Rows are points. A path goes straight from each point to the next, and from the last back to the first. The post is the endless flat space through its rows: a point in 2 columns, a line in 3, a plane in 4, and so on, so that a path can go around it. How many times does the path go around the post? Going back the other way cancels.
(in the rows, 128 means zero)

Post:
[[139 132  73]
 [146 137 193]]
Path (9 x 3):
[[ 84 174 128]
 [ 99  88  81]
 [ 84 110 179]
 [ 60 160 174]
 [118 101  95]
 [154 110 159]
 [174 132 160]
 [188 176  51]
 [124 185 120]]
Times around: 1

Post (8 x 9):
[[ 99 161 155 150 161 159 232  44   7]
 [123 120 151 112 142 159 145 185 125]
 [136 115 109  85 100 141  72 112 105]
 [120 130 102  99 179 202 124 174  65]
 [131 126 105  75 192 116 177 178 128]
 [154 129 151 145  98  74  67 128  85]
 [128 111  96 148 143 145 137 170 122]
 [155 114 108  78  70  81 115 154  80]]
Path:
[[147  89 138  75 153 119 119 172  74]
 [120 117  99  70 147 138 158 131  54]
 [143  95 148  65 103 152 135 125  93]
 [188 115 127  86 102 179  88 101  91]
 [147 146 120  88 137 116 153 167  74]
 [116 180 140 104 158 100 113 133 124]
 [121 184 135 122 159 142 139 120 129]
 [169 150 128  65 117 129 128  79  98]
 [156 105 137 145 164 177 129 193  92]]
Times around: 0

Post (13 x 14):
[[123 131 145  96 108 103 141 153  60 133 105 125 139  81]
 [141 135 113 108 209 110 123 168 112 128 135  96  91 177]
 [146 128 118 157  92 118  94 166 145 143  97 108 136 108]
 [123 142 135 111 138  90 141 133 151 129 101 183 161 196]
 [131 163 209  80 168  95 123 134 128  45 126  89 105 171]
 [136 193 140 142  90 153 191  51 170  71  96 169  73  98]
 [117 156 121  61 119 136 179 141 137  89 169  79 140 119]
 [132 133 218 120 202 108  94 166 146  95 193  94 103  91]
 [139 161 141 125 107  75 156 104 137  64 156 107  99 125]
 [123 153 144  93 156 153 110  75  47 143 132  95 184 177]
 [133 136 131  61 102 106 148  94 176 134 150  93 117 115]
 [156 118 139 177 171 105 164 176 134 144 104  57 118  47]
 [126 165 162  80 117 129 194 147 159 195 146 172 114 249]]
Path, 6 rows:
[[114 158 168  73 188 117 179 134 139 131  78 132 142  94]
 [ 98 152 132 133 143 114 177 132 125 147  98  92 102 114]
 [113  98 158 102 119  98 164 104 167  96 102 115 131 141]
 [180 103 144 166 144 132 130 134 134  96 135 102 154  92]
 [173 152 199  67 104  87 117 157 142 120 174 137 143 142]
 [119 186 159  90 155 119 198 179  97 101  91 129 104 156]]
Times around: 1

Post (17 x 18):
[[160  86 119 140 144 105  62  87 101 134  81 118 161 131 110 164 114  56]
 [146 129  95 109 112  90 132 119 172 101 127  89 103 150 113  97 122 153]
 [155 162 127 176 138 133 102 115 113 163 147 116  90 143  63 108 164  99]
 [160 155 143 138 122 216 137 168 147 249 143 124  85 129 126 108 126 156]
 [153 142 165 104  55 168 110  97 154 119 123 169 155 101 120  88 151 161]
 [123 118 122 116 106 106 131  73 124 170  88 154 169 182  81 170 142 127]
 [147 158 146 116 146 125 113  74  83  98 128  76  91 170 142  87 145 127]
 [168 151 161 152 113 128 234 134 167 239 107  68 104  81 128  84 172 147]
 [122 139 101 115  65 141 104 105 122 108  82  63 130 181 173  48 183  46]
 [130 131 121  66  93  79  94 116 101 130 131 164 105 153 163 174 169  94]
 [160 143 102 123 153 103 145 137  77 143  84 164 142 128  69  96 136 167]
 [171 129 178 163 138  83 196 173 141 214 142 148 169 135 104 119 128 159]
 [132 161  83 108 146  93  98  66 129 140 160 160 155 134 114  94 114 160]
 [126 112  96 157 163 110 162  85 163 117 132 156 126 141 139 146 156 172]
 [120 131  90  84  30 156 100 110  96 100 117 134 233 126 115 193 162 124]
 [155 177  88  64 195 150  98 107 141 104 100  77 158 181 100 107 217 111]
 [148 133 109 123 147 131 195  83 161 122 154 119  99 144 119 107 104  82]]
Path:
[[108 158 149 120 106 126 146 110 121 166  86 122 143 119  78 121 145 128]
 [121 182 103  84 156 125 130  62 167 133 117 120  94 162 141 132 111 164]
 [174 130 142 102 102 210 122  92 144 169 106 112 149 152 146 128 114  67]
 [191 133 117  79 128 124 108 114 133 158 174 117 169 132 133 106 160 142]
 [118 132 120 121 106 124  94  99  87 168 189 144 132 184  63 150 133 139]
 [ 93 160 124 118 108 153 131 117 125 198 111 130 128 134 102  79 133 105]
 [ 89 142 120  81 163 116 175  82 157 129 114 146  95 166  93  93 189  95]
 [112 119 131 117 140 124 159 112 129 180 157 120 114  95 116 130 170 119]]
Times around: 1

Post, 17 rows:
[[143  76  92 160 174 184  94 141 122 119 116 100 140 145 163 106  81 157]
 [ 71  63 142  95 128 139 100 172 141  96  64  71 147  92  96 130 157 142]
 [170 125  73 133 128 194 124 136 116 174 166  86 106 109 100 141 109  97]
 [ 83 158  86  91 124 166 189 169 132 102 119  76 134  78 169  94 183 137]
 [167 108 176 127 197 190  86 140  77 184  90 169 156  95 120 103  95 163]
 [ 68 123  88 135 130 132 111  86 113 143 122 160 103 141 127 135 161  98]
 [119  99 111 154 126 122  92  95  88 182 183 170 130 120  88  79 139  95]
 [ 96 160 101 103  50  88 128  53 153 151 151 119 125 177 143 111 138 130]
 [ 97 124 113 146 215 191 133 132 116 127 150 138 136  91 138 167 118 154]
 [117 141 107 141 161 112  85  86 124  89  82 130  85 137  98 137  71  99]
 [122 119 136 103  75 151 116 133 118 126 190 137 168 170 140 157 131 105]
 [ 99 191 133 163 102 125  96  84 116  95  73 114 151 158 141  94 128 170]
 [118 118 150 141 143  97 145 100 140 122  67 109  97 108 125 113 174  89]
 [121 179  94 161 121  95  60  50 112 105  76 157 142 119 161 149 114 140]
 [ 75 198 141 124 123 102 136 154 126 168 119 118 143 138 191 161 116 124]
 [ 75 113 119 121 128 152 150 214 176 141 126 136 135 122 133 121 142 171]
 [145 123  84 118 101 134  99 147  92 153 189 122  97 159 123 150 117 145]]
Path, 19 rows:
[[127 173 114 107 125 172 152 170 204 209 115 123 190 112 135 150 150 157]
 [103  18  97 141 183 148  78  75  60  95 121 121 172 161 137  90 124 148]
 [ 51 183  51 141  80 127 120 135  91 145 150  84  98 164 120 160  77 155]
 [113 146 137  93 109 146 106  61 122 133 126 158 134 146 110 116  85 119]
 [ 97 202 115 152  67 100 160 120 161 171 105  93 147  74  86  92 131  70]
 [ 58 118  73 101 135 121 114 249  94 153 116  94 137 118 116  46 132 141]
 [123 143  58 151 147 108  86 188 107 104 115 118 103 112 129 122 161 159]
 [162 174 128 142 114 119  58 115 124 172  97 154 139 106 147 118 135 148]
 [ 80  96 154  84  79  89  95 102 132 124  72 130 151 173 126 139 218 141]
 [113 182 144  82 111  81 131 141 137 156  72 118 108 141 132 133  94 124]
 [ 97 172 145  90 145  93 142  72 171 184  36 194  75 103 120 139  60 157]
 [114 103 115 130 122  95  63  99 107 139 160 143 129 126 168 157  60 151]
 [ 57 185 122 125 117 148 130 167  81 101  87  84  76 125 100  54 173 119]
 [111 205  87 123 127 103 118 157 135 164 140 129 117 128 141  83 115 150]
 [103 117  58  89 151 161 116 205  98 146 128  95 126  45  92  92 133 191]
 [222 141 146 162 104 130 109  77  69  98 149 201 110 175  96 169  79 141]
 [ 77 214  48 152  64 140  92 184 111 174 153 133 125 118 145 175 101 135]
 [ 99 104 112 113 157 171 102 150 105 114 180 172 114  85 144 122 108 128]
 [115 165  97  67 133 160 107 187 155 176 140 175  98  66  37  69 135 146]]
Times around: 2

Post, 17 rows:
[[136 144 111  94  87  97  96 169 128 167  94 119 144 132 156 113 166  87]
 [110 147 120 168 168 191 149 134 110 125  47 100 113 169 134  72 115  93]
 [129 107 126 125 140 191 144  86 125 169  90 125 114 123 186 151 150 109]
 [121 132 144 160 128 135 194 131 103 144 149  83 123 172 132 142 146 109]
 [143 125 143 140 125  77 111 113 163  93 140 249 200  47  96 183  97 154]
 [137 105 144 146 115 140 142 104 164 146  50 104  90 201 110 137 163 152]
 [135 155 125  40 149 101 136 104 122 115 128 201 227  90 126 168 119 197]
 [154 137  91 118 115 109  77  67 131  51 152 189 236 109 140 202 122 160]
 [ 87 114 180 115 192 163 105 127 117 124  86  42  83 163 123 143 168  84]
 [102 122  98 128 120 107 111 173  69 193  86 127 113 161 148 188 127 126]
 [118  75 105  81  98 118 119 133 139  89 140 144 194  60 130 143  87 182]
 [137 169 150 134 115 190  94 174 107 162 117 112  98 147 148 128 159 166]
 [150 134  87 130 144 105  99  78 140 156 157 158 227  63  65 153 107 176]
 [131 124 122 119 142  57  69  58 128 104 145 157 178  85 217 116 114 200]
 [125 124  99  97 174 162 141 148 150 131 127 129  48 193 138 119 126 100]
 [105 147 128 118 112 154 140  90  63 121  91 113  39 141 116 107 179 110]
 [131 107 199  98 125 164  87  24 134 117 124 134 140 152 133  84  62 110]]
Path, 28 rows:
[[148 113 151 112 134 162  94 112  96  91  99  97 150  96 191 151 121 136]
 [146  88 187 125  66 161  91  98  87 138 100 106 217 126 138 115 120 148]
 [ 96 133 142 140 182  78 101 133 110  96 121 185 116 169 177 200 175 128]
 [123 172 130 118 101 145 143 153 170 166 127 157 143 141 102 146 176 137]
 [138 211 123 124 158 168 153 134 122 126  86 110 143 149  96 152 151 110]
 [163 145 135  98  98 148  93  84  95 108 107 112 107 131 119 141 136 103]
 [140  87 131 109 164  82 139 100 141 129 125 183 186 140 163 153  96 122]
 [121  86 119 133 160 132 124 107 162 107 108 157 116 174 159 102 106 147]
 [154  96 141 166  80 146 120 157 125 168  60 129 149 166  72 194 154 134]
 [153 140 134 101 149 145  63 137 141 140  83 133 121 131 107 159  92 150]
 [167 161 151 109  71 161 165  77 104 156  38 188 128  81  65 161 112 167]
 [166 155 171 158  95 150 113  60 155 125 147 136 149 170  63 152 104  49]
 [118 136 131  98 122 189  59 103 146 175 197 145 128 101 129 106  62 118]
 [127 117 136  72 113 194 113 137 141 147 131 203 119 137  61 135 148 181]
 [133 136 104 147 154 113 153 144 106 166 131 144 138 117  78 115 111 149]
 [174 101 158 125 110  84 144  92 145 100 138  97 134 116 126 134 145 177]
 [132 132 131 128 111 129 100 112  78 107 127  90 105 105 131 144 163 169]
 [159  87 171 152  93 121 109 121 108 160  89 108 148 197  81 139 118 141]
 [108  86 161  84 132  72 140  49 114 105 199 114 144 140  88 150 174 133]
 [101 107  90 158 127 125 108  78 108 143  65 132 125  96 195 129 148 170]
 [119 150 145  66 130 155 127 138  88 108 123 196 167  94 127  75 126 168]
 [153  97  85 198 146 126 162 115 130 137 149  89 109 163  78 140 117 135]
 [139 206  79 113 176 120 150 172 109 143  59 165  97 145 130 135  98 140]
 [134 177 126 126 134 166 112 127 119 192 101 123 184 156 186 158 103 179]
 [ 61  85 131 140 120  96 163  51  82  78 115 197 146 108 185 169 150  93]
 [125  80 107 133 114 131 120  20 119 118  52 136 149 116 118 137 175  94]
 [188 121  69 143 151  81 149 104 132 178 130 147 131 176 158 120 120  99]
 [162 146 147  93 123 166  53 122 169 124 140 143 134 110 198 137 111 161]]
Times around: 1
